Rows are points. A path goes straight from each point to the next, and from the last back to the first. The post is the endless flat space through its rows: a point in 2 columns, a line in 3, a plane in 4, and so on, so that a path can go around it. How many times does the path go around the post? Going back the other way cancels.
In the rows, 128 means zero.

Post, 2 rows:
[[156 150 130]
 [126 110 131]]
Path:
[[102  93 151]
 [164 125 158]
 [201 130 108]
 [184 175 112]
 [120 141 125]
 [ 97 122 166]
 [150 131 151]
 [146  97 125]
 [138  88  79]
 [129 126 116]
 [186 135  91]
 [203 139 126]
 [137 125 147]
 [116 134 175]
 [154 115 145]
 [149  70 111]
 [161 118  79]
 [138 132 119]
 [153 105 111]
 [190 134 132]
 [165 114 117]
 [140 114 106]
 [161 145 103]
 [169  76 112]
 [156 116 155]
 [122 138 159]
 [103 154 146]
 [138 138 112]
 [151 105 107]
 [190 131 132]
 [116 150 183]]
Times around: 0

Post (8 x 9):
[[156 126 166 102  97 113  15 119 154]
 [115 105 114 123 137 122 195 111  96]
 [165 163 160 100 117 169 150 144 159]
 [152 110 122 132 145 152 158 132 117]
 [ 89 112  91 173 109  67  94 134 109]
 [151 129  85 116 145 153 164 129 135]
 [105 135 148 111  99 153 123 151 112]
 [153 145 124 120 177 110 125 119 114]]
Path:
[[129 112 130 121 114  91 105 118 106]
 [111 134 201  91  78 161 149 161 105]
 [139 110 121 123 126 171 204 137  91]
 [112  97 107 131  81 124 154 101  80]
 [143 102 133 122 103  94 124 126 107]
 [ 93 157 130 129 120 109 138 163 120]
 [113 133 204 121  92  79 117 115 144]
 [138 136 133 146 101 165 128 128 160]
 [ 85 144 136 167 102 102 115 118  89]
 [162 145 124 128 111 162 154 147 144]
 [168  88 124 147 137 119 167 149 110]
 [139 148 116 116  75 170 112 160 123]
 [154 149 180 119 109 167 134 118 136]
 [113 160  97 144 148 133  94 128 129]
 [125 102 138 144 155 130 162 138 148]
 [193 155 169  59 187 199 161 143 155]
 [151 150 120 131 175 117 111 120 164]
 [144 119 160 104 175 160 102  98  81]
 [117 140  89 143  99 158 142 147 112]
 [155 122 152 104  83 134  79 139 116]
 [156 149 191 106 122 120 158 146 143]
 [145 120 145 119 131  99  94 139 121]
 [160 153 116 125 145 122 139 132 173]
 [125 158 219 139 115 129 130 117 155]
 [ 96 184 140 141 101 110 129 109 135]
 [176 112  73 150 150 150 181 132  85]]
Times around: 2

Post, 17 rows:
[[127 136 122 142 131 121 147 114 107 100 131 108 111  91 145 154 126 107]
 [142 112 117 151 179 127 111 105 142 132 128 102 137  89 103 130 120 105]
 [126 130 114 136 189 139 151 155 104 138  96 126 136  69 129 153  88 117]
 [170 165 119 122 174 127 177 129 120 104 134 144 138  88 146 126 125 140]
 [ 52 112 153 123 127 137 130 123  92 113 158 155 151 160  66 150 148 142]
 [119  79 116  98 123 124 212 111 101  95 133 137 101 116 109 100 151 123]
 [166 125 113  90 110 172 199 110  56 109 153 130 121 105  88 129 173 113]
 [ 85 119 111 107 129  97  86 102 106 157 145 174 134 124 121 106 142 129]
 [109 150 138 116 152 113 136 120 140 166 137 113 146 106 120 139  93  94]
 [154 119 119 132 106 165 185 109 105 126  94 138 129 104 122 114 140 128]
 [ 69 119 121  80 104 121 112 119 116  96 111 163 150 145  68 148 164 120]
 [120 134 114 126 155 102  70 135 139 158 125 134 131 107 120 184  77 169]
 [130 130 117 133 145 122  77 169 167 186 142 137 134  97 130 158 137 120]
 [139 155 111 142 167 142  83 163 138 135 121 120 113  80 123 114  68 136]
 [117 158 109 127 187 136 112 122 153 158 119 134  92 116 133 153 112 118]
 [169 125 157 147 170 119 108 148 136 147 106 150 100  78 135 134  73 119]
 [ 82 118 125 112 121 104 120 139  70 129 132 121 130 181  72 114 183 125]]
Path (29 x 18):
[[116 132 115 118 122 166 128  94 129 163 120 116 159 161 105 140 178  85]
 [102 152 104 142 156 127 123 144  85 177 181 148 154 120 113  73 109 101]
 [104 179 106 137 127 109  69 132  78 107 132 132  96 131  84 102 104 102]
 [144  99 128 122 128 139 133 125 156 187 184 166 152 105 136  88 133  98]
 [147  99 138 135 151 109 143 173 106 115 163 116 110 110 169 117 140 146]
 [102 135 111 130 173 130 106  72 176 151 116 121 138 108 139 147 149 116]
 [128 111 149 139 147 144 102 162  34 108 175  98 143  93  68 155 127 134]
 [187 135 116 127 163 168 135 162 121 170 156 131 105 112 149  98 163 112]
 [126 100 144 121 170  57 136 101 114 122 138 162  89 117 146 141  91 126]
 [105 126 139 162 166 131 106 138  99 139 141  85 174 120  60 149 105 104]
 [140 185 124 100 119 172 148 149 139 184 194 127 146 100  92 154 160 121]
 [ 96 158 122 123 162 111 120 147 135 108 162 106 128 104 119 113 171 127]
 [ 86 110 171 127 159 125 116  98 100 134 129 150 108 126  98 174  55 153]
 [135  70  92 172 174 121  97  79 147 150 117 149 146 107 131 100 133 151]
 [ 68 119 114 108 200  68 162  41 103  74 196 149 126 139  78  99 129  83]
 [137 192  90 112 157 158 135 152 155 150 149 130 120 112  92 145 133 130]
 [ 70 122 120 125 117 139 145  80 101 150 128 159 114  95 131 154  92 101]
 [ 94 129  77 116 163 157 138 190 103  53 131  90 156  93  77 165 146 108]
 [148 136 164 130 126 130 140 151 154 183 141  97 134 106 164 166 103  95]
 [139 120 160 108 167  72 145  74 120 163  89 101 128 116 144 116 144  87]
 [104 133 137 126 139  86 136 102 122 139 129 185 149  83 131  68 148 126]
 [ 87 167  92 131 143 116 114 114 143 126 151 151  87 133 107 150 136 119]
 [146  82 131 149 173  85  84 132 157 153 119 186 156 107 116 106  95 134]
 [138 115 138 105 142 138 162 136 111 153 175 132 181  64 119 168 117  96]
 [ 93  69 129  95 107 133  97 131  91 127 100 153 120  95 100 101 123 109]
 [160 104 108 133 116  81 119  77 151 161 137  91  72  95 137 109 154 132]
 [108 164 124 130 154 130 141 123 104 148 117  83 112 125  61 175 111 108]
 [140 120  84 158 117 132 139 120 106 173 102 126 114 109 151 125 165 108]
 [130 114  64  94 125 114 155  86  46 131 161 114 140 127 123 103 133 137]]
Times around: 1

Post:
[[112 151 134 132 125 113 114 156 140 117 143 124 137 122 100 134 136 119]
 [138 118 121 117 122 124 130 125  79 115 138 102 105 146 115 155 110 132]
 [115 144 110 103 126 120 131 120 107 149 132 131 137 129 100 109 113 141]
 [131 105 128 109 157 100 125 130 123  93 131 105 124 121 131 146 167 119]
 [115 132 161 127 126 133 145 125 140 141 115 104 115 137 113 171 118 104]
 [128 102 112 174 126 148 119 119 112 146 139 127 138 130 113 113 138 117]
 [113 147 133 153 143 131 126 120 132 121 158 134 144 130 129 184 129 110]
 [ 94 149 106 133 111 145 107 106 134  93 129 140 130  91 136  93 107 131]
 [144 108  83 132 122 108 148 118  99 129 129 123 125 124 140 103 148 125]
 [107 131  93  90 154 123 127  97 114  77 124 154 118 147 103 120 149 106]
 [108 141 143 156 144 106 158 118  94 171 121 116 138 144 126 100 117 157]
 [110 123 126 142 127 118 126 109 131 167 131 112 115 144 116  88 114 127]
 [ 97 114 120 100 103 104 150 150 134 131 116 116 125 113 130 135 135 163]
 [132 139 142 165 144 149 127 126 159 135 146 138 114 108 133 109 149 117]
 [139 150 159 142 106 114 122 115 139 109 151 136 144 115 125 116 123 146]
 [136  84 148 148 131 124 115 147 130 129 129 118 148 135 123 100 106 119]
 [115 139 139 115 108 152 128 131 139  85 161 121 107 102 114 156 122  86]]
Path:
[[144 151 121 122 133 150 131 168 125 109 181  76  86 120 129 145 113  75]
 [113 139 175 129 141 139 112 170 153 139 143 106 130 132 107 249 163  73]
 [140 130 145 143 102 110 121 162 132 158 143 118 103 117 112 149 123 144]
 [117 119 135 154 118 133 126 148 139 116 123 136 117 132  83 126 152 137]
 [124 121 138 145 162 142 129 116 125 161 154  90 140 116 142 135 101 167]
 [115 145 136 126  86 115 111 112 129  95 127  98 137 102 122 103 102 141]
 [115 149 141 122 125 129 161  79 131 117 100 148 158  96 127 106  74 119]
 [109 139 123 120 121 104 102 125 111  91 134 132 108 121 100 138 131 131]
 [141  91 119 117 110 106 139 132 170 143 103 122 110 147 116 111 110  91]
 [107 152 127  95 135 132 150 128 136  75 137 135 108  99 122 115 118 143]
 [155 165 130 160 150  75 150 144 133 185 180 110 141 172 118  99 133 150]
 [ 91 146 138 133 129 107 186  90 100 125 115 133 160 136 107 177 119 137]
 [104  90 126 142 159 122 112 110 150 147 112 148 118 127 123  94 140 140]
 [108 149 145 143 130 121  78 157 144 124 137 129 101 132 126 130 104 114]
 [141 170 128 148 158 104 147  75  84 147 150 135 124 143 117  99 112 127]
 [105 162 134  87 109 128 149 100 109 129 149  93  95  88 113 127 122 158]
 [153 132 126 105 165 134  90 117 112  98 141 100 133 164 108 137 110  68]
 [137 125 143 144 104 152 110 155 112 118 136 125 147 119 132 148 116 104]
 [139 155 157 148  94  91 137 132  97 114 123 138 118 152 121 141 131 136]
 [110 155 129 137 126 128 130 139 118 128 183 129 142 116 137 125 139 122]
 [174 120 161 156 120  79 150 142 140 146 150 104 154 198 101  88 111  82]
 [108 162 143 124 130 110 155 125 139  93 150 139 121 120 125 131 134 141]
 [122 134  95 125 172 151 120 126 140 111 147 144 102 121  97 124 150  93]
 [106 113 128 140 138 157 140 102 137 129 144 128 137 125  99 144 116 104]
 [107 143 139 188 123 117 123 152 126 109 154 119 115 114 119 136 150 127]
 [135 136 111 143 138  99 134 108 100 126 132 129 116 138 135 149 136 139]
 [126 105 117 130 144 119 145 126 108 127 120 147 130 124 130  89 156 107]
 [135 167 170 161  98 129 141 145 154 141 128 128 141 114 111 146 184 109]]
Times around: 0

Post:
[[132 141 121 102 134  62 111 102 151 145 124  94 157 126 111 108 101 144]
 [ 95 146 126 118 137 129 102 145 177 150 141 130 128 103 104 136 124  88]
 [167 106 139 130  85 177 161 124  95 150 114  98 129 109 104 170 116 143]
 [123 113 141 142 136 156 190 129 170 147 142 137 133 143 147 137 168 158]
 [132 126 164 139 147  72 124 128 184 169 117 151 127 115 133 152  98 129]
 [111  99 126  98 128 145 144 101  99  78 174 146 144 139 112 144  93 181]
 [ 96 113 139  69  83 129 125 131 161  88 149 124 142 148 161 126  92 106]
 [140 137 135 140 104 117 128 117 123 127 104 125  68 126 138 166 133 137]
 [151 118 117 115 110 131 153 112 145 125 143 140 119  94 127 142 162 105]
 [109  96 127 131 142 138 119 138 162 148  95 165 147 110 126 135 138 121]
 [152 148 119 142 140 106 163 148 165 122 101 148 127 109  98 117 119 123]
 [119 157 173 157 170 135 137 112 158 179 118 205 137  92 166 116 119 161]
 [134 114 117 150 110 105 141 147 142 136 127 120 132  75 111 101 132 143]
 [140  99  84 137 146 136 163 115 125  95 161 107 159 146 146 117  71 156]
 [100 118  76  86 102 143 177 120 166  97 143 145 104 126 141 127  92 136]
 [164 107 115 100  98 132 123 141 101 145 153 123 113 126 117 129 127 141]
 [113  99 127 120 153 120 164 147  62 137  67  81  81 101  79 135  69  76]]
Path (30 x 18):
[[126 100 110  99 103 138 137 107 118 115 157 135 143  88  89 179  99 158]
 [ 88 124 113 145 114 145 114 135 131 115 127 172 132  92 147 118  93 154]
 [156 139 131 141 132 108 118 148 120 129  99 140 144 124 120  80 101  98]
 [161  58 145 139 127 159 132 119 150 165 100 112 185 152 151 140 100 128]
 [145 130 142 194 157 140 111 137 181 124 104 162 139 109 120 166 132 141]
 [148 100  81 130 136 139 207 164 160 112  86 168  95  96 161 146  72 121]
 [107 136 122  93 126 119 140 160 154 151 116 202  56 122 104 176 103 132]
 [131  72  96 209 119 157 127 111  89 153  97 120 138  68 145 125 181 156]
 [137  92 164 159  90 114 124 119 100  96 120 125 112 108  84 119 147 168]
 [155 111 144 184 132 135 119 146 167 142 112 101 146 120 146 129 107 134]
 [111 130 144 106 118 112 105 120 114 143  71 134 104  99 122 138 110 138]
 [143 139 114  84 141 151 164 164 179 157 147  99 180 171 104 167  43 152]
 [167 122 152  82 182  89 110 100 139 146 126 143 123 125 142 113 150  98]
 [122 113 124 143 162 164 140 161 146 101 169 119 148 135  65 184 129 183]
 [140  85 169 220 160 119 147 106 128 156 135 170 164  75 182 189 160 177]
 [ 73 155 112 118 128 133 149 140 191 118 157 116 137 148  70 153 190 105]
 [138  94 157 160  97 147 161 115 118 103 115 150 146 135 142  98 129 180]
 [181 121 147  98  97 160 111 151 125 126 173 114 105 120 130 110 109  84]
 [104  70 172 123 140  95 122 162 152 144 153 141  93 120 142 133 124 161]
 [107 149 112  98 169  87 165 172 179 170 112 111  83 133 131 149 107 121]
 [168 139 119 113  81 121 140 118 142 123 119 137 145  91 131 107  61 204]
 [ 81 114 114 122 124 140  78 142 153 122 200 137 148 115 141  78 106 166]
 [ 61 171 102 100 165 103  98 106 167 123 119 124  92 126 124 131 100 118]
 [ 65 159 115  80 123 100 123 141 140 137 172 165  88  41  89 132 112 144]
 [109 135 108 113  84 127 166 174 200 131 100 156 170 102 114 111 147  99]
 [ 86 142 107 123 118 114 121 106 169 143  92 129 120  82  77 126 159 124]
 [112  72 101 122 119 160 131  90 148 123 130 193 144  48 104 147  69 134]
 [176 126 121 132 142 151 128 117 113 127 127 103 101 154  62 139 134 147]
 [174  87 120 139 132 149 144 111 113  68 152 134 118 152 162 141  75 140]
 [149 151 147  68 136 126 154  99 122  91 115 139 103 113 141 154  75 128]]
Times around: 4

Post (17 x 18):
[[170  90  99 113 151 152 111 144 135 146 110 140 165 117  73 171 129 125]
 [ 72 107 188 138 139 109 102 161 172 184 158 148  68 140 122 160 102  95]
 [118  87 109  85 100 196  91 127 109  90 118 103 160  87 164 120 143 148]
 [146 116 127 152  98  88  92 122 143 152  96 112 138 106 153 103 155 115]
 [164 130 116 120 135  55 135 109 178 128 145 128  89 191  94 188 126 110]
 [104  99 157  93 138  91 127 119 130 148 168 117 113  79 142 151 113 118]
 [110  88 162 120  90 157  96 110 127 138 141 133  96 129 124 100  90 113]
 [123 154 136  88 119 157 122 137 146 111 119 117 186 107 102 119 126 145]
 [130 113 146  88 150 148 126 150 108 110 144 119 127 132  71 125 131 117]
 [128 129 156 151 128 151 118  99 122 131 131 105 123 102 159 140 129 103]
 [137 131  90 129 106 144 148 145 129 158 154 131 128 110 145 187 127 144]
 [ 90  99 137 122 141 100  94 122 129 159 175 153 121 135 138 116 113 141]
 [ 99 150 125 126 147 148  92 126 133 118 114 140  93 100 147 127 125 107]
 [ 97 140 137 155 128 111 142 107 143 110 130 113 102 118 147 151 129 173]
 [159 103 164 153 130 132 139 131 168 129 160 148  75 148 147 132  97 110]
 [103  84  58 150 140 106 138 118 122 144 108 143 134 156 133 117 135  88]
 [164 110  74 113 162 135 131 139 157 173 116 105  90 166 157 153 136 149]]
Path, 23 rows:
[[186 119 146 113  92 121 171 144 160 148 165  60 147 120 116 138 147 127]
 [104 146 105  72 159 111 114 173 114 137 182 160 131 104 140 114 178 181]
 [ 63 129 166 153 116 178 143 127  63 117 118 114 150  93 157  67 138 108]
 [132  86 139  91 144 166  94 109 132 144 137  84 111 162 133 135 104 152]
 [118  96 111  81 111 107 107 138 122  99 136 149  82  64  81 141 114  86]
 [131 106 177 165 103 147 128 143 149  93 119 113 120 111 143 125 154 161]
 [107 145 216 107  99 151 119  94 115  93 155  97  91  84 149 139 118 171]
 [129 113 146 101 150  93  66 173 121 165  93 102 151  90 108 147 177 163]
 [142 142 169 154  94 109 169  95 159  97 178 124 112 114 181 147  76  78]
 [113 109 112 100 137  93 149 101 112 100 140  97 118  74  84 181 134 179]
 [129 133 134 115 135 175 113 151 125 104 168 160 144  85 149  87 152 167]
 [137 153  52 106 186 136 159 200 125 154 106 144 130 153 106 164 177 122]
 [105 161 139  60 116 122  64 140 127 145 168 121  71 109 161 137 114 122]
 [ 97 106 100 145 153 144 142 130  96 124 113 143 127  62 122 133 114  72]
 [149  65  95 125 143 129 132 110 167 107 164 149 179 147 102 141 132 172]
 [ 85 121 168 113 117 130 130  67 147 147 135 118  73 156 173 145 104  83]
 [133 149 124 109 107 162 131  96  83 141 153 114 114 154 146 129 108 136]
 [ 99  98 114 108 159 158  78 140  87 138 160 125 157  70 132 107 115 123]
 [173 116 105 150 104  88 120 126 184  99 147 104  92 178 120 181 159  98]
 [ 75 149 143 121 112 133 120  95 147 110 145 131  93 135 122 166 125 129]
 [125 147 119 131  96  85 163 115 152 122 131 120 105 186 132 144 136  80]
 [ 92 108 179 138  86 132 170 113 121 150 146 102  71  96 127 163  63 131]
 [143 121 138 171 150  93 180  98 153 134 154 110 104 145 131 177 110  81]]
Times around: 5

Post (17 x 18):
[[ 91 171 121 141  88 133 127 109 109 134  84 112 127 128  81 169 129 135]
 [147 112 120 139 109 112 162 129 114  92 153 108  82 143 117 112 132 137]
 [134  97 150 120 203 108 123 145 135 117  98 133 132 102 133 104  88 123]
 [146 104 124 167 135 129 138  98 135 128  93 135 124 100 119 152 112 123]
 [132 156 135 154 124 123 155  83 114 121 117 134 169 135 105 142 142 145]
 [119 140 123 111  86  90 165 143 116 108 124 116  93 114 137 133 150  90]
 [103 143 116 159 130 121 132  78 134 115  88 119 113 150 126 160 143 135]
 [154 126 152  83 144  95 162 160 163 131 106 105 127 104 125 128 115 168]
 [146 133 138  92 111 100 129 124 105 116 160 109  97 132 132 142 149 125]
 [152 126 127 147 176 141 126 140 166 111 107 103 118 107 183 119  88 162]
 [154 118 139  80 184 131 154 154 151 137 125  83 127 112 147 106 117 132]
 [143 163  94 103 152 126 137  99 126 131  86 140 130 117 114 151 102 154]
 [118 150 104 155 136 121 133 135 127 146  99 150 116 120 112 164 153 132]
 [175  94 111 101  75 100 126 158 140  97 160 103  77 138 133  78 155  86]
 [143 166 112 125  93  99 145 119 126 137 134 124 116 146  92 162 123 100]
 [116 142  94 129  95  79 123  95 130 135 131 111 127 114  97 154 135 121]
 [112 127 129 142 173 140 135  82 165 126 121 166 132 110 127 133  85 152]]
Path, 27 rows:
[[ 93 111 101 156 117 117 109 109 111 107 118  66  72  86 137 151 166  94]
 [ 98 143  91 229 152 100 114 102 109 102  87 173  88 107 142 142  95 112]
 [164  90 125  96 137 108 155 129 171 131 108  79 132 100 169  86 114 109]
 [125 154 179  80 126 107 142 137  93 119 147 125 132 102 149 173 104 158]
 [176  98 101 147 114 163 135  96 135 132 147 101 126 105 118 138 131 106]
 [142 130 126 156  65  85 196 117 133 102  92  67  80 143  97 183 172  91]
 [ 81 171 114 136 160 105 134 103 150 125 115 139 105 120 127 149  95 131]
 [121 171 146 131 104 158 136  83 150  92 109 153 165 108 161  95  97 184]
 [143 171  92 116 124 107 139 158  54 142 135  55 151 140 110 142 168 128]
 [113  97 133 138 130  86 162  76 134  85 127 142 147 106 118 136  85  85]
 [156 139  96  93  89  47 149 158 186 158 129 137 121  68 121 200 167 143]
 [157 130 118  92  83  93 117 156 117 123 149 139 101  91 102 133 150  98]
 [138 127 112  91 144  91 125 107 121 123 108 124 108 132  79 113 116 121]
 [121 143 118  58 166  96 138 134 134 126 125 122 107 156 108  88 112 135]
 [207 140 120  94  82 102 203 110 132 123 162 140 125 130 146 153 125 143]
 [173  76 128 136 107  93 157 127 184  77 144 124  95 121 137 123 123 142]
 [142 143 164 161 143 142 149 142 130  45 136 124  82 167 185  94 131  97]
 [155 157 144 140 104 109 138 116 159 121 145 124  87 134 157 142 146 116]
 [180  88 182 164 139  89 153 112 117 119  90 121 153 113 134 103  97 109]
 [ 93 123 130 203 120  93 155 161  94 128  69 133 120 154  91 169 127  81]
 [130 129 116 104 173 107 133 144  85 144  79 136 136  95  94 161 116 107]
 [198 166  83  71 145 146 149 104 157 136 163 123 142 143  99 144 161 191]
 [164 112 135  76 102  63 111 146 165 122 163 154  93  73 128 114 117 105]
 [125 104 123  98 145 130  87 155 126 116  88 114  95 117 138  68 129  77]
 [152  95 120  78 141 148 119 131 122 158 145 137 111  66 145 130 115 111]
 [146 163 144  31 127  80 198  93 148 140 108 140 137 116 143 215 145 212]
 [169 133  86 136 103 128 100 189  90 125  66 107  92 104  91 167 166 148]]
Times around: 5
